Rows are points. The window is the flat piece filled in between its corners: a triangle in 3 columns, a solid with four corners in 4, and so on. A path goes straight from each point to the next, and from the last back to the first. After which points does the path pass through the window?

Window (3 x 3):
-4 52 5

-50 -75 1

9 -20 3
Path:
(1): -25 -10 24
(2): -18 -10 -51
(3): -5 39 -17
(4): -10 38 25
(5): 12 -17 40
(6): -3 -23 -53
(7): -7 41 -22
(8): -6 32 44
Through the window after points: 1, 3, 5, 7

Window (4 x 4):
1 71 -39 14

-8 -38 -35 27

-7 -42 61 28

-38 -19 -13 17
Path:
(1): -7 12 7 48
(2): -37 -5 9 37
(3): -38 -10 0 -20
(4): 5 42 -40 -22
(5): -9 71 -28 63
(6): -1 -1 0 50
(7): 29 2 -12 -23
(8): -25 -24 -6 1
(9): -35 -17 -4 37
(10): -42 -31 -7 64
(11): -29 -35 1 3
(12): -17 -18 37 -6
(13): -44 -1 45 64
(14): -21 -6 -41 40
(15): 1 -17 -39 -27
(16): 14 1 -1 0
Through the window after points: 4, 8

Window (6 x 6):
-48 -3 -18 14 -14 4

44 15 15 36 -45 -42

17 51 -17 13 14 -25

-52 1 -42 -37 -14 21

28 -46 13 29 -25 -39

-33 -66 63 -11 -41 -12
Path:
(1): -41 0 -10 -1 -19 -49
(2): 11 -5 15 -8 -10 28
(3): -24 32 -18 -2 -9 32
(4): -46 25 -21 -6 -21 -11
(5): -61 -7 -47 -34 -20 -24
(6): -34 2 -24 -18 -13 26
(7): 5 40 -40 17 5 4
(8): -8 51 -44 -11 -5 -60
(9): -59 -14 -37 -9 -35 -39
(10): -10 4 8 14 7 53
(11): -6 -26 36 21 -27 42
(12): -42 -47 7 -37 -32 -65
(13): -52 -22 12 -7 -41 -65
(14): 1 -44 48 -3 -24 25
(15): 9 18 -6 11 -1 3
(16): -24 12 -34 -13 -11 -60
Through the window after points: 1, 5, 9, 11, 13, 15

Window (8 x 8):
45 -8 -55 -1 -11 10 -5 14

2 -57 -6 -55 -33 -40 24 17

-6 9 -38 94 21 -32 -14 6

-11 -36 5 86 48 5 -51 -27

-31 4 5 95 53 31 15 -40

-15 -2 -37 -84 -5 -26 -7 9

0 7 34 -37 -33 -16 -12 3

21 13 21 52 79 -15 5 -26
Path:
(1): -11 -27 9 -25 9 -3 6 61
(2): 10 -22 -15 30 31 17 -23 28
(3): 15 -12 -23 33 -5 -17 -17 -45
(4): -6 -2 -6 39 15 -30 -4 -36
(5): -32 -7 29 28 33 -5 -14 56
(6): -5 -1 22 40 58 9 6 12
(7): 34 14 -23 58 41 -50 -1 -84
(8): 12 3 -11 -9 -29 -48 4 -56
(9): -10 -3 30 -4 0 7 -19 49
(10): -8 -30 -1 1 30 3 -19 49
(11): -9 7 -36 -16 0 -34 -16 -72
(12): -2 -17 -25 2 -3 -29 -13 -36
(13): -9 -19 3 1 18 -1 -14 15
(14): -17 -9 -7 35 30 37 -19 45
(15): 16 -2 -28 34 13 -9 12 -50
(16): 14 -32 -14 -14 -33 -42 -1 -54
Through the window after points: 2, 6, 8, 10, 12, 14, 16

Window (9 x 9):
2 -29 45 -39 46 33 54 -38 7

-5 -4 37 71 -50 -28 -31 -4 -18

-2 0 -86 19 -64 29 -33 24 -47

-78 -60 29 53 -43 -28 45 -12 -8

-2 30 6 45 -42 -2 81 33 -14

-18 42 -6 -14 -8 -26 -17 -33 -2

-4 32 18 3 -18 69 -10 33 -35

9 21 20 -50 -21 -10 1 8 -1

-5 -1 -16 -41 51 -10 13 9 -10
Path:
(1): 17 45 0 -36 0 -2 7 -26 -70
(2): -8 -14 2 10 -41 12 11 3 -107
(3): -6 -3 -12 17 -23 34 4 26 1
(4): -35 -18 5 32 -27 5 5 9 28
(5): -36 -21 19 8 -35 -3 48 -11 -87
(6): 0 32 29 -5 -24 20 5 3 -87
(7): -8 11 5 9 -13 42 -6 23 -2
(8): -20 -4 -2 9 -19 26 9 20 55
(9): -12 14 8 -12 -21 6 28 -3 -93
(10): -1 10 -7 -4 -33 13 4 1 -69
(11): -7 8 -34 5 -24 33 -18 30 46
(12): -32 -28 4 13 -9 -5 11 22 57
(13): -35 -14 14 8 -12 -19 29 -17 -52
(14): -16 -7 0 28 -55 -5 20 0 -49
(15): -34 -10 -3 47 -47 17 1 12 24
(16): 2 22 -5 -18 18 13 -9 -3 52
Through the window after points: 4, 6, 10, 12
